Each row of a before or after table is a point. The points were changed in one or more steps. Then noise was added and the rows were shuffled. The steps act on how far a point lies along the listed directions, d1 being the first. Name the steps. A step turns or swaps two directions, mirrors them in a line or flattens them onto one, adds a multiple of one to another, or multiplies one. Angles are multiples of 10 degrees, from the lower direction toward the higher: turns from -170 to 170, lines from 10 to 170 but not 90. Use the fewest steps. Two steps may share a direction if one is a turn and the other turns, adds or multiplies; they go together, in the order done. Otherwise the lowest direction goes first.
In the rows, zero is written as 128.

Directions:
(1): [112 184]
(2): [184 144]
Before (10 x 2):
[[143 149]
 [152 118]
 [117 182]
 [113  67]
 [141 148]
 [162 223]
 [127 143]
 [115 107]
 [120  80]
 [140 213]]
After, 10 rows:
[[149 150]
 [134 147]
 [ 96  61]
 [132 186]
 [185 232]
 [166 218]
 [150 115]
 [113 103]
 [110  78]
 [146 152]]
Steps: add 0.3 times d1 to d2

Directions:
(1): [ 81 182 123]
(2): [ 76  82 111]
(3): [111 121 197]
Before (8 x 3):
[[122 189 173]
 [136 223  85]
 [104 156 181]
 [171 152 184]
 [161 145  91]
 [ 62 119 153]
 [106 104 104]
 [193 143 156]]
After (8 x 3):
[[ 86  60 125]
 [ 67  81 156]
 [137  97  81]
 [ 77 152 163]
 [168 147 125]
 [ 75 136  44]
 [ 52 138 128]
 [128 195 154]]
Steps: turn d1 and d3 by -20 degrees; multiply d2 by -1

Directions:
(1): [129 126  47 146]
(2): [126 135 110  48]
(3): [ 90  55 128 123]
(4): [201  90 128 123]
Before (9 x 4):
[[153 180 117  82]
 [216 178  96 173]
 [166 202 155 152]
 [227 163 138 132]
 [131 140  87 172]
 [169 138 127  65]
 [131 134  80 159]
 [128 109  89  65]
 [107 118 137  67]]
After (9 x 4):
[[ 68 153  87 101]
 [175 150  92 153]
 [181 176 157  58]
 [ 69 127 136 118]
 [ 91 169 139  78]
 [176 176 194 117]
 [103 195 150 108]
 [154 152  86 148]
 [217 195 125  93]]
Steps: turn d1 and d3 by -30 degrees; turn d2 and d4 by -70 degrees

Directions:
(1): [123  67 111  63 172 118]
(2): [154 108 108  95  58 180]
(3): [ 81  99  56 172 117 126]
(4): [ 87 196  95  75 126 127]
Before:
[[172 120 149  60 145 126]
 [121 105 108 166 126 126]
 [111 107 116 165 163 104]
 [101 100 118 153 158 112]
 [ 96 147 102  48 143 139]
 [121 181 137  77 157 134]
 [180  97 166  87 127 138]
 [146 101 150  60 127 141]
 [137  93 172  83 141 144]
 [118 119 118 156 119 105]]
After (10 x 6):
[[ 80  83  72 166 164 103]
 [145 216 214  83 129 117]
 [ 99  86  83 146 114 110]
 [193 180 224 138 141 140]
 [194 227 228  66 152 111]
 [ 82  88  46 148 132 124]
 [137 198 219  68 151 128]
 [178 204 214  32 145 125]
 [125 194 167 184 117 127]
 [ 64  88  73 162 155 108]]
Steps: turn d1 and d2 by -50 degrees; turn d1 and d4 by 120 degrees; multiply d3 by 2.5

Directions:
(1): [ 38 107  81 167 114 116 141  98]
(2): [164 107  43 117 149 190 145 126]
(3): [134 137 174 146 144 167 201  65]
(4): [145  33 155 174 131 128 141 165]
Before, 8 rows:
[[132 102 197 189 123  88 131 127]
 [ 89 211  70  82 129 122  76 132]
 [ 85  46  77 188 128  92 114 123]
 [ 75 142 187 129  64  36  79 151]
 [155 103  64 106 143 157 138 166]
 [ 97 178 145 137  86 128 109 132]
 [ 28 170 166 145 122  72 132  84]
 [ 62 181 120  83 112 120 117 103]]
After:
[[136 173 126 129 108 178 145 110]
 [150  80  91 187 147 160 161 106]
 [105 174  56 110 163 180 174  60]
 [139 134 145 138 119 190 225  39]
 [100 124 171 128 113  73 109 173]
 [ 47  99 109 185 123  80 135  72]
 [121 235 177  86 137 126 123  98]
 [110 190 119  67 128 157 139  93]]
Steps: turn d1 and d4 by -30 degrees; turn d2 and d3 by -130 degrees

Directions:
(1): [115 116 106  93 127  56 121  64  66]
(2): [ 95  53 156  84  66 118 113 137 170]
(3): [142 108 130  99 213 122  68 107 180]
(4): [106  83 144 161 140 199 144  52 111]
(5): [ 46 113 162 153 174 112 118 179  88]
Before:
[[115 150 124 146 167 128 143 157  85]
 [102 108 167 125 128 126  98 179 160]
 [102  67 150 142 142 158 116 125 130]
 [100 166 126 159 168  99 139 160  96]
 [131  99 152 144 134 151 104 190 169]
 [149 156 133 153 151 139 144 194 146]
 [108 118 132 161 128  93 171  84  18]
 [116  76 148 119  96 125 126 149 153]
 [140 134  93 153 100  94 154  88  50]
 [125 151 116 151 156 113 123 180 113]
 [132 203 119 137 208 123 111 159  89]
 [125 172 141 171 147 143 144 167 105]
 [118 186 126 141 169 130 109 155 136]
 [ 72  97 150 109 129 132 111 173 132]]
After:
[[163 130 139 140 123 153 135 184 174]
 [139 106 126 162 100 172 158 117 112]
 [148  92  95 105 148  79  96  51 110]
 [156 136 138 168  97 170 138 208 161]
 [163 138 121 113 102 139 148 117 125]
 [176  91  98  94 125  83 131   6  90]
 [152 152 108 113  81 151 148 140 136]
 [147 124 129 141 126 129 126 139 135]
 [135 154 127 115  84 141 141 138 115]
 [163 136 106 131  96 126 132 153 152]
 [120 163 133 136  85 141 137 156 136]
 [156 158 139 143  79 142 142 170 145]
 [163 142 135 137 111 159 131 138 166]
 [160 138 110 127  78 119 148 116 142]]
Steps: multiply d1 by 1.3; flatten d2 and d4 onto the line at 100 degrees; turn d3 and d5 by 140 degrees

Directions:
(1): [167 170 113  81  75 164 138 107 136 211  91]
(2): [179 113 213  55 162  99 131 164 120 134 138]
(3): [136 195 147 154 115  74  35 119  92 136 126]
(4): [103  87  69  68 129 145  80 154  64 145 170]
(5): [192 103  73 142 185  88 142 106  88 132  67]
(6): [ 77 189 127  91 118 111 187 148  68  87  89]
Before:
[[186 145  84 110 127 123 128 101 121 227 103]
 [ 43 164 139 180 132  92 133 156  86  63 153]
 [199 115 138 116 156  77 151 139 109 124  75]
 [ 84  72 115  26  68 229 138 114 160 196 177]
 [133  74  98 220 143 112  72  74 192 127 114]
 [ 98 104  80 214 139 152 161 105 140 101 136]
 [105 103  75 104 154 133 144 192  59 106 178]
 [134 133 129 207 106 136 108  78 192  96 129]
 [103 110 110  74 120 151 130 153 114 130 185]]
After (9 x 11):
[[171 167 232 146  80 144 112  60 238 192 110]
 [140 187 171 150 114  97 123 115 152 118 135]
 [147  80 176 105 182 125 187 157 124 104 147]
 [148  15 134  97 177 119  97 136 155 134 149]
 [ 49 143 153 100 156  85 165 188  43  56 154]
 [202 131 101 123 123 131 102  97 152 240 123]
 [140  45 122  79 141 161 133 135 140 108 170]
 [134 121  57 163 117 114 139 118 112 123  91]
 [144 208 180 172 153  66 151 165 100  84 125]]
Steps: add -0.5 times d1 to d6; turn d2 and d4 by -160 degrees; turn d3 and d4 by 60 degrees; multiply d5 by 0.7
